Each row is a point. The last column is the point's height on a tilted bowl or saddle (a function of degree 2), plus a little noise. Count its main directions that bend up, bend down and stay straight.

Points:
[[-0.21  0.09  0.00  0.25]
 [ 0.51 -0.11  0.09 -0.03]
 [-0.17  0.33  0.02  0.17]
 [ 0.09  0.38 -0.13  0.05]
 [ 0.02 -0.42 -0.29  0.33]
 [ 0.13 -0.42  0.07  0.23]
 [-0.30 -0.09  0.29  0.40]
 [ 0.03  0.21 -0.26  0.18]
 [ 0.30  0.01 -0.14  0.04]
 [-0.39 -0.36  0.19  0.50]
 [ 0.27  0.02  0.04  0.03]
 [-0.31  0.22 -0.27  0.36]
 [ 0.03 -0.23  0.21  0.25]
 [-0.36  0.44 -0.12  0.27]
 [ 0.51  0.20 -0.11 -0.12]
 [ 0.04  0.16 -0.28  0.19]
 [-0.25  0.42  0.08  0.18]
 [ 0.30 -0.27  0.64  0.46]]
Directions: 1 up, 0 down, 2 straight

Points, 24 rows:
[[ 0.41 -0.29 -0.14  0.12 -0.14]
 [-0.07 -0.62  0.04 -0.10 -0.33]
 [-0.40  0.27  0.44  0.24 -0.46]
 [ 0.05  0.04  0.01  0.12 -0.04]
 [-0.29  0.05  0.17 -0.24 -0.23]
 [-0.13  0.31 -0.16  0.24 -0.22]
 [ 0.05  0.15 -0.05 -0.38 -0.18]
 [-0.54  0.19 -0.12  0.01 -0.34]
 [ 0.05 -0.28 -0.19  0.01 -0.09]
 [ 0.05  0.11 -0.08  0.27 -0.11]
 [ 0.66 -0.33  0.25 -0.34 -0.32]
 [-0.47  0.19 -0.27 -0.03 -0.33]
 [ 0.14 -0.49 -0.24 -0.32 -0.29]
 [ 0.01 -0.20 -0.09  0.11 -0.06]
 [ 0.08  0.05  0.44  0.37 -0.27]
 [-0.18 -0.12 -0.27  0.21 -0.16]
 [ 0.21  0.08  0.57  0.42 -0.40]
 [-0.02  0.25 -0.06  0.15 -0.13]
 [-0.36  0.27  0.19 -0.45 -0.47]
 [-0.12  0.21 -0.08  0.15 -0.13]
 [ 0.13  0.15  0.43  0.01 -0.17]
 [ 0.32 -0.24 -0.05 -0.29 -0.12]
 [ 0.12 -0.45  0.20 -0.33 -0.25]
 [-0.56 -0.03 -0.27 -0.06 -0.38]]
Directions: 0 up, 4 down, 0 straight

Points, 27 rows:
[[-0.24  0.11 -0.05  0.01  0.01]
 [-0.26  0.23  0.69 -0.17  0.36]
 [ 0.07 -0.02  0.17  0.25  0.07]
 [-0.08 -0.33  0.10  0.02  0.17]
 [-0.43 -0.13  0.37 -0.19  0.32]
 [-0.30 -0.07 -0.02  0.45  0.11]
 [-0.02  0.22 -0.44 -0.19  0.07]
 [ 0.38 -0.51  0.11 -0.47  0.75]
 [ 0.47 -0.05  0.09 -0.11  0.34]
 [ 0.22 -0.18 -0.21  0.57  0.13]
 [ 0.01 -0.19  0.34  0.02  0.20]
 [ 0.59  0.09 -0.22  0.11  0.39]
 [-0.69 -0.11 -0.03 -0.19  0.33]
 [ 0.06 -0.32  0.02 -0.03  0.17]
 [-0.06 -0.21 -0.04 -0.07  0.11]
 [-0.12 -0.24  0.19 -0.18  0.22]
 [-0.25  0.12  0.24 -0.11  0.07]
 [ 0.10 -0.05  0.35 -0.14  0.22]
 [ 0.08 -0.25  0.23  0.09  0.16]
 [ 0.15  0.27  0.23  0.36  0.15]
 [ 0.04 -0.14 -0.02  0.00  0.08]
 [ 0.15  0.06  0.44  0.43  0.21]
 [-0.12  0.44  0.12 -0.14  0.00]
 [ 0.16  0.56  0.65  0.55  0.58]
 [ 0.02 -0.14  0.13  0.19  0.07]
 [ 0.21  0.49 -0.23  0.17  0.19]
 [ 0.08 -0.10 -0.08  0.18  0.05]]
Directions: 3 up, 0 down, 1 straight

Points (45 x 7):
[[ 0.21  0.05  0.07 -0.56  0.41 -0.46  0.06]
 [ 0.41 -0.72 -0.29 -0.10 -0.03 -0.15  0.28]
 [ 0.43 -0.31 -0.20 -0.55 -0.40  0.30 -0.11]
 [-0.01 -0.30 -0.23 -0.08 -0.08  0.13  0.04]
 [ 0.17  0.36  0.22  0.45 -0.03  0.18  0.31]
 [ 0.54 -0.11  0.08  0.29 -0.33  0.30  0.38]
 [-0.13  0.58  0.34 -0.50 -0.27  0.01  0.55]
 [-0.13 -0.05  0.10  0.14 -0.17 -0.29  0.16]
 [-0.22  0.20 -0.01 -0.18  0.08  0.17  0.07]
 [ 0.39  0.45  0.16  0.01  0.07  0.01  0.11]
 [ 0.05 -0.15  0.08  0.13  0.29 -0.24  0.06]
 [ 0.24 -0.01  0.07 -0.09 -0.23 -0.12 -0.01]
 [ 0.43 -0.47  0.05 -0.01 -0.27 -0.14  0.14]
 [ 0.48 -0.70  0.06 -0.01 -0.28  0.21  0.16]
 [-0.26  0.15 -0.20 -0.53 -0.39  0.16  0.46]
 [ 0.14 -0.28  0.07  0.01  0.07  0.00 -0.04]
 [ 0.02 -0.24  0.10 -0.02  0.07  0.33  0.01]
 [-0.14 -0.17  0.00 -0.22  0.29 -0.10 -0.05]
 [ 0.01  0.19 -0.12  0.55 -0.21  0.34  0.50]
 [-0.40 -0.17 -0.16  0.07  0.08  0.40  0.32]
 [ 0.14  0.11  0.13  0.34 -0.35  0.37  0.31]
 [-0.04  0.36 -0.14  0.30 -0.10 -0.57  0.58]
 [-0.05 -0.23  0.00  0.01 -0.10  0.05 -0.01]
 [ 0.13  0.20 -0.01 -0.14  0.36  0.12 -0.15]
 [ 0.54 -0.33  0.05  0.23  0.27 -0.39  0.57]
 [-0.24  0.06 -0.01 -0.24  0.27  0.18  0.03]
 [-0.02 -0.31  0.13 -0.11 -0.26  0.14 -0.04]
 [-0.19 -0.21  0.05  0.08  0.12  0.30  0.07]
 [-0.36  0.07 -0.07 -0.27  0.06  0.16  0.18]
 [-0.13 -0.06  0.08  0.22 -0.10  0.02  0.03]
 [ 0.07 -0.07 -0.03 -0.07 -0.04  0.24 -0.03]
 [ 0.45 -0.38 -0.02 -0.04 -0.01 -0.35  0.24]
 [ 0.10 -0.40 -0.43  0.14 -0.77  0.10  0.48]
 [ 0.16  0.27 -0.52 -0.30 -0.06  0.22  0.23]
 [ 0.07 -0.15  0.17 -0.22  0.02  0.12 -0.13]
 [-0.22 -0.12 -0.11  0.33 -0.09  0.09  0.15]
 [ 0.28  0.53 -0.72 -0.42  0.03 -0.27  0.41]
 [ 0.21  0.00  0.12 -0.16  0.70  0.07 -0.19]
 [-0.03  0.01  0.02  0.26  0.32  0.52  0.30]
 [-0.52 -0.36 -0.30  0.23 -0.09  0.05  0.39]
 [-0.22 -0.16 -0.13 -0.16 -0.06 -0.25  0.13]
 [ 0.28 -0.49  0.17  0.16  0.16 -0.09  0.23]
 [-0.04 -0.48 -0.07 -0.26  0.39 -0.51  0.37]
 [ 0.18  0.24  0.53 -0.41  0.25  0.16  0.04]
 [ 0.35 -0.14  0.12 -0.03  0.04 -0.26  0.06]]
Directions: 4 up, 0 down, 2 straight

Points (41 x 7):
[[ 0.11 -0.25  0.00 -0.13 -0.04  0.53 -0.12]
 [ 0.09 -0.23  0.14  0.27 -0.10 -0.38 -0.23]
 [ 0.24  0.02 -0.21 -0.07  0.38  0.14 -0.08]
 [ 0.17 -0.16  0.09 -0.48  0.30  0.28 -0.11]
 [ 0.06  0.00 -0.32  0.03 -0.27 -0.08 -0.07]
 [-0.21 -0.27 -0.03 -0.03  0.44 -0.40 -0.08]
 [ 0.06 -0.22  0.12  0.32 -0.10  0.31 -0.20]
 [ 0.26  0.05 -0.01  0.03  0.11  0.13 -0.06]
 [ 0.28  0.11  0.08 -0.41  0.28 -0.45 -0.22]
 [ 0.27  0.04  0.11 -0.22  0.22  0.38 -0.13]
 [-0.08 -0.07 -0.32  0.13  0.34 -0.03  0.00]
 [-0.32  0.17  0.09  0.39  0.29 -0.03 -0.22]
 [ 0.14 -0.38  0.13 -0.01 -0.04  0.43 -0.16]
 [-0.42  0.22 -0.08  0.53  0.07  0.01 -0.32]
 [ 0.11 -0.16  0.08 -0.21 -0.19  0.31 -0.08]
 [-0.10  0.49 -0.04  0.13  0.32  0.12 -0.22]
 [ 0.08 -0.36 -0.19  0.19  0.48  0.23 -0.18]
 [-0.23  0.54 -0.04 -0.26  0.15  0.71 -0.37]
 [ 0.08  0.05 -0.12  0.89 -0.20 -0.12 -0.61]
 [-0.25  0.10  0.18  0.20 -0.55  0.10 -0.42]
 [ 0.04 -0.29  0.20  0.76  0.00  0.21 -0.52]
 [ 0.00  0.07 -0.04 -0.03  0.15  0.05  0.03]
 [ 0.16  0.39 -0.30  0.19 -0.21  0.27 -0.24]
 [-0.47  0.18 -0.04  0.06 -0.14  0.01 -0.15]
 [-0.42  0.34  0.25 -0.11  0.00  0.32 -0.22]
 [-0.27 -0.17 -0.17 -0.45  0.06  0.44 -0.08]
 [-0.06  0.05  0.09 -0.58 -0.51 -0.33 -0.40]
 [-0.24 -0.41 -0.06  0.17 -0.33  0.28 -0.25]
 [-0.09  0.12 -0.02  0.00  0.07  0.35 -0.03]
 [ 0.07  0.07 -0.18 -0.09  0.29 -0.39 -0.05]
 [-0.11  0.65  0.38 -0.26 -0.20  0.06 -0.43]
 [ 0.04  0.05  0.42 -0.60  0.25  0.24 -0.20]
 [ 0.15 -0.14 -0.23  0.24  0.36  0.12 -0.11]
 [-0.31  0.24 -0.27  0.19 -0.50 -0.03 -0.36]
 [ 0.24 -0.08  0.34  0.24 -0.18 -0.17 -0.32]
 [ 0.28  0.09  0.10  0.18  0.32 -0.10 -0.20]
 [-0.10  0.45 -0.43 -0.39 -0.13  0.06 -0.17]
 [ 0.10  0.10  0.07  0.22  0.18 -0.10 -0.11]
 [-0.62  0.53  0.36 -0.09 -0.21  0.26 -0.54]
 [ 0.48  0.53  0.05  0.13 -0.02 -0.19 -0.48]
 [ 0.11 -0.10 -0.09 -0.15  0.06 -0.02  0.04]]
Directions: 0 up, 6 down, 0 straight

Points, 67 rows:
[[-0.10  0.48  0.19 -0.31 -0.06  0.29 -0.28  0.16  0.00]
 [ 0.38 -0.23 -0.48 -0.01 -0.06 -0.17  0.09 -0.21 -0.02]
 [ 0.52 -0.29 -0.25 -0.16  0.13  0.19 -0.11  0.03 -0.14]
 [-0.08  0.13  0.39  0.23 -0.36  0.09 -0.05  0.11  0.15]
 [-0.07  0.02 -0.34  0.00 -0.35 -0.60  0.15 -0.14  0.18]
 [-0.14 -0.16 -0.16  0.11 -0.24 -0.27 -0.06  0.27  0.24]
 [ 0.24  0.16  0.07  0.66  0.27 -0.30 -0.26  0.19  0.11]
 [ 0.38  0.00  0.25  0.06 -0.08 -0.29 -0.11 -0.18 -0.01]
 [ 0.64 -0.42 -0.25 -0.25  0.47 -0.21  0.30  0.07 -0.23]
 [ 0.61 -0.19  0.12 -0.35  0.07 -0.02 -0.07  0.13 -0.32]
 [-0.44 -0.04 -0.39 -0.13  0.16 -0.07 -0.09 -0.06  0.38]
 [ 0.06  0.68 -0.26 -0.06 -0.22 -0.19 -0.50  0.37  0.67]
 [-0.27 -0.16  0.43 -0.04  0.34  0.24 -0.33 -0.19 -0.19]
 [ 0.46 -0.09 -0.42 -0.01 -0.25 -0.36  0.19 -0.20  0.04]
 [-0.11 -0.04 -0.55 -0.06 -0.01 -0.36  0.07  0.46  0.28]
 [ 0.00 -0.22 -0.07 -0.22  0.04  0.38  0.23  0.35 -0.07]
 [ 0.37 -0.21  0.30  0.45 -0.12  0.12 -0.05  0.24 -0.11]
 [-0.48  0.31  0.39  0.25  0.01 -0.08 -0.06 -0.08  0.15]
 [-0.02  0.34  0.38  0.73 -0.27 -0.32  0.06  0.02  0.22]
 [-0.64 -0.04 -0.24 -0.32 -0.27  0.09 -0.18  0.15  0.45]
 [ 0.04  0.36  0.20 -0.27  0.16  0.48  0.22 -0.14 -0.34]
 [-0.07 -0.02 -0.44 -0.09  0.19 -0.09  0.38 -0.13  0.10]
 [ 0.46  0.04 -0.09  0.04 -0.15  0.55  0.40 -0.06 -0.39]
 [ 0.02 -0.18 -0.19 -0.31  0.02  0.47  0.24 -0.53 -0.29]
 [ 0.00 -0.28  0.08  0.07 -0.05  0.41 -0.03 -0.10 -0.13]
 [-0.24  0.28 -0.20 -0.13 -0.22  0.09 -0.09 -0.07  0.29]
 [-0.18 -0.07  0.12 -0.44 -0.32  0.51 -0.32  0.22 -0.22]
 [ 0.36  0.00 -0.18  0.33 -0.26 -0.11 -0.63  0.11  0.31]
 [ 0.12  0.12 -0.03  0.26 -0.13 -0.25 -0.01  0.20  0.22]
 [ 0.05 -0.31 -0.07  0.26 -0.33  0.41 -0.26 -0.28 -0.24]
 [-0.02  0.23  0.12 -0.48 -0.07 -0.08  0.85  0.13 -0.35]
 [-0.25 -0.43 -0.40 -0.05  0.01  0.16 -0.20  0.11  0.44]
 [ 0.68 -0.03 -0.20  0.45 -0.39  0.15 -0.03  0.35 -0.07]
 [ 0.09  0.10  0.10  0.13 -0.04  0.04  0.36 -0.20 -0.11]
 [ 0.02 -0.09 -0.67 -0.12  0.06  0.04  0.37 -0.16  0.21]
 [ 0.74 -0.10 -0.66 -0.27  0.06 -0.28 -0.50 -0.06  0.11]
 [ 0.01  0.19  0.02  0.10 -0.17 -0.32  0.12 -0.21  0.13]
 [-0.18  0.12  0.41 -0.22  0.11  0.65 -0.34 -0.08 -0.35]
 [ 0.05 -0.01  0.17 -0.13 -0.09 -0.24  0.29 -0.16 -0.08]
 [-0.18 -0.23  0.38  0.68 -0.03  0.29  0.37  0.21 -0.36]
 [ 0.07 -0.10 -0.07  0.02  0.04 -0.22  0.11  0.14  0.09]
 [ 0.09  0.07 -0.13 -0.07 -0.30  0.10 -0.04  0.33  0.12]
 [-0.08  0.29 -0.46 -0.39  0.25 -0.01  0.11  0.18  0.21]
 [-0.58 -0.19  0.03 -0.09  0.22 -0.08  0.00 -0.52 -0.18]
 [-0.06 -0.16 -0.04 -0.09 -0.18  0.24 -0.06 -0.02  0.04]
 [-0.23  0.33 -0.06  0.06 -0.24  0.02 -0.33  0.01  0.40]
 [-0.30  0.35  0.50  0.21  0.05  0.05 -0.04  0.05  0.13]
 [ 0.15 -0.10 -0.08 -0.14 -0.19 -0.30  0.24 -0.23 -0.04]
 [ 0.15 -0.46  0.10  0.11 -0.16  0.06  0.06 -0.36 -0.38]
 [-0.44 -0.01 -0.08  0.25  0.04 -0.24  0.33  0.12 -0.06]
 [-0.06  0.15 -0.02  0.30  0.22 -0.12 -0.01  0.11  0.11]
 [ 0.02 -0.12  0.06 -0.17  0.16 -0.35 -0.12 -0.42 -0.30]
 [ 0.02  0.01  0.07  0.44  0.26  0.14 -0.29  0.04  0.05]
 [-0.05  0.62 -0.43  0.13 -0.18 -0.22 -0.15 -0.18  0.50]
 [ 0.56 -0.06  0.38  0.01  0.14  0.11  0.05  0.26 -0.25]
 [-0.13 -0.18  0.03  0.29 -0.08 -0.09 -0.10  0.00  0.05]
 [ 0.05  0.39  0.28 -0.58  0.02  0.56 -0.16  0.12 -0.65]
 [-0.77 -0.42 -0.12 -0.43  0.01 -0.26  0.10  0.00  0.27]
 [-0.10 -0.09  0.03  0.24  0.14 -0.40  0.10  0.19  0.00]
 [ 0.29 -0.18 -0.56 -0.09 -0.08  0.23  0.06  0.25  0.15]
 [ 0.17 -0.14 -0.29  0.31 -0.24  0.04  0.03 -0.51 -0.30]
 [-0.09  0.03 -0.13  0.02  0.35 -0.28 -0.51  0.49  0.39]
 [ 0.28 -0.02  0.35 -0.22 -0.18 -0.31  0.11  0.12  0.03]
 [-0.14 -0.24 -0.56  0.06  0.12 -0.17 -0.24  0.57  0.47]
 [ 0.02 -0.37  0.48 -0.19  0.16 -0.06  0.25 -0.09 -0.38]
 [ 0.43  0.04 -0.30  0.29 -0.22  0.01  0.09  0.24  0.08]
 [-0.46 -0.38 -0.05  0.10  0.22 -0.03  0.16 -0.03  0.09]]
Directions: 1 up, 3 down, 4 straight
